Each row is a point. Examples show where two turns around zero, p and q, send a point. Where does a point land after both, in the order given? Backwards means that the second turn is done in reverse. Each puzzle has new turns, and all numbers are rounded.
In the rows, 128 means zero.

Turn p:
[121 139  99] -> [134 136  98]
[114  88 174] -> [133  86 174]
[149 139  93] -> [142 162 107]
[119 152 140] -> [100 126 122]
[138 122 134] -> [131 132 140]
Turn q:
[138 137 161] -> [142 101 147]
[103 145  93] -> [123 174 131]
[112 104 109] -> [ 99 140 113]
[160 126 149] -> [148  96 121]
Where do these land?
p, then q: [143  98  67] -> [185 131  87]
q, then p: [120 151 113] -> [105 145 129]
q, then p: [115 146 134] -> [110 128 142]
q, then p backwards: [116 114 145] -> [118 133 150]
p, then q backwards: [122 144 154] -> [106 109 140]
p, then q: [151 114 154] -> [133 101 153]

Turn p:
[142 112 107  90 118 119] -> [131 113 103 168 132 136]
[135 147 158 114 161 123] -> [156 106 126 103 103 137]
[123 121 128  88  83 122] -> [ 98 123 116 170 108 151]
[ 99  87 116 160 161 125] -> [128 106 163 115 177 105]
[114 123 133 113 136 162] -> [140 130 147 131 136 161]
[148 138 135 175 118 139] -> [132 169 141 113 121  99]
[136 167 118 156 119 106] -> [112 150  99  98 119 106]
Turn q:
[126 128 154 126 139 187] -> [ 86 130 160 137 163 141]
[135 121 115 107 142 131] -> [118 124 107 115 141 125]
[114 178 141 134 121  97] -> [152 177 141 125 103 115]
[170 114 127 143 127  99] -> [162 121  99 147 128 153]
[110 104 116 145 144 107] -> [123 110 110 147 102 111]
[123 144 124 148 133 176] -> [ 89 134 155 126 125 154]
[117 107 119  93  90  98] -> [167 101 125  99 133  96]
Where do these land?
q, then p: [ 95 120 104 130 118 123] -> [101 113 129 155 116 124]
q, then p: [156 127 142  79  96 120] -> [185 103 105 133 124 127]
q, then p: [133 119 117 169 185 156] -> [ 86 155 158 104 170 143]
q, then p: [112 153 134 124 164 138] -> [100 126 115  93 129 142]
p, then q backwards: [107 126 126 174 116 110] -> [ 92 139 130  98 139 152]
q, then p: [155 104 159  99 113 105] -> [176 118 113 126 139  95]
p, then q backwards: [102 131 107 152 148 148] -> [144 141 139  94 116 153]
p, then q: [139 130 145 120 102 141] -> [137 133 159 126 118 141]
p, then q: [153 143 119 105 110 110] -> [132 111 129 108  94 145]

Turn p:
[131 152 119 150 112 162 115 137 127] -> [112 146 111 160 123 147 144 140 139]
[ 67 113 120 138 190 161 164 139 134] -> [122 174 118  74 166 169  85 136 146]
[130 118 131 134 126 136 114  90  98] -> [108 121 118 138 107 122 105  96 136]
[140 150  96 156 158 133 183 119 134] -> [116 140 108 100 171 121 153 120 177]
[127 145 125 109 129 100 158 141 105] -> [105 117 153 107 153 115 146 123 114]
[146 119 110 118 111 116  79 116 114] -> [127 119 105 155 100 100 125 118  97]
[131 142 104 110 107 123 170 112 138] -> [129 152 154 120 141 102 158 109 145]
[127 121 126 155 112 129 117 171 173] -> [157 137 119 131 116 137 146 187 132]
[132 124 123 132 141 157 146 103 111] -> [115 139 117 121 128 142 124  94 150]
[141 124 165  83 145 107 103 139 141] -> [166  95 146 135 139 137 115 121  85]
[127 136 161 122 101  87  94 128 142] -> [143  94 156 159 115 106 115 153 110]
[137  94 155 130 104 125  94 142 117] -> [134 104 129 134  78 139 120 139 105]
Turn q:
[166 118 130 159  98 113 129 157  92] -> [157 162 137 118  87 153 105 101 132]
[131 121 138 145  86 137 103 144 149] -> [ 98 143 122 105 107 143 138  98 111]
[149 122 100 138 172 124 126 155 119] -> [140 126 140 134 152 157  82 136 142]
[133 126 177 126 135 163 124 136 123] -> [135 143 137 119 132 159 167 149 106]
[102 167 121 105 138 127 105 105 132] -> [111 129 146 131 162  83 139 132 123]
[ 75 105  79 134 112 105 167 116 126] -> [122 115  65 169 115  91 101 121 141]
[141 110  91 111 133 114 118 128 126] -> [129 100 138 142 129 126  95 110 125]
[147 120 113 135 141 155 155 129  97] -> [177 128 114 134 142 146 120 126 126]
[125 161 138 101 110 126 144 121 154] -> [121 116 125  93 124  92 142 145 119]
[150 163 176 135 152 141  90 125 161] -> [101 139 173  87 154 147 165 144 139]
[ 94 143 161  93 124 113 127 119 138] -> [104 127 138 134 118  93 154 162 113]
[123  80 112 154 135 120 149  99 118] -> [142 108 100 169 115 145 131 112 159]
Where do these land?
q, then p backwards: [114 118 131 134 107 121 107 158 147] -> [109 119 119 128 123 142 121 132  87]
p, then q backwards: [130 105 134 110 102 103 150 142 132] -> [155 147 155 101 112 120 124 121 128]
p, then q: [165 116  97 102 153 158 128  96 104] -> [154  95 121 145 151  87 143  97 155]
q, then p: [ 99 130 126 145  97 110 113 168 181] -> [105 184 154 143 133 108  96 141  98]
q, then p: [ 86 144 153 146 128 167 100 118 138] -> [ 97 148 137 103 182 134 121 124 148]
q, then p: [141  85 110 102 141 136 147 102  90] -> [129  97  87 115  85 132 145 124 157]
q, then p: [120 136 101 121 124 123 157 125 120] -> [135 117 105 127 124  99 136 134 114]
p, then q: [135 132 126 165 125 102 130 151 117] -> [111 123 105 141 113 136  98 144 110]
q, then p: [106 173 151 141 121 125  76 103 140] -> [124 121 177 116 181 124  98 132 148]
p, then q: [156 101 116 109 179 122 159  97 117] -> [138  61 153 150 143 104 139 121 134]
q, then p: [125 159 148 108 156 149 118 143 105] -> [113  95 126 122 160 161 137 131 113]
p, then q: [158 137 141 154 105 118 150 135 145] -> [122 107  99 109 101 149 124 147 134]
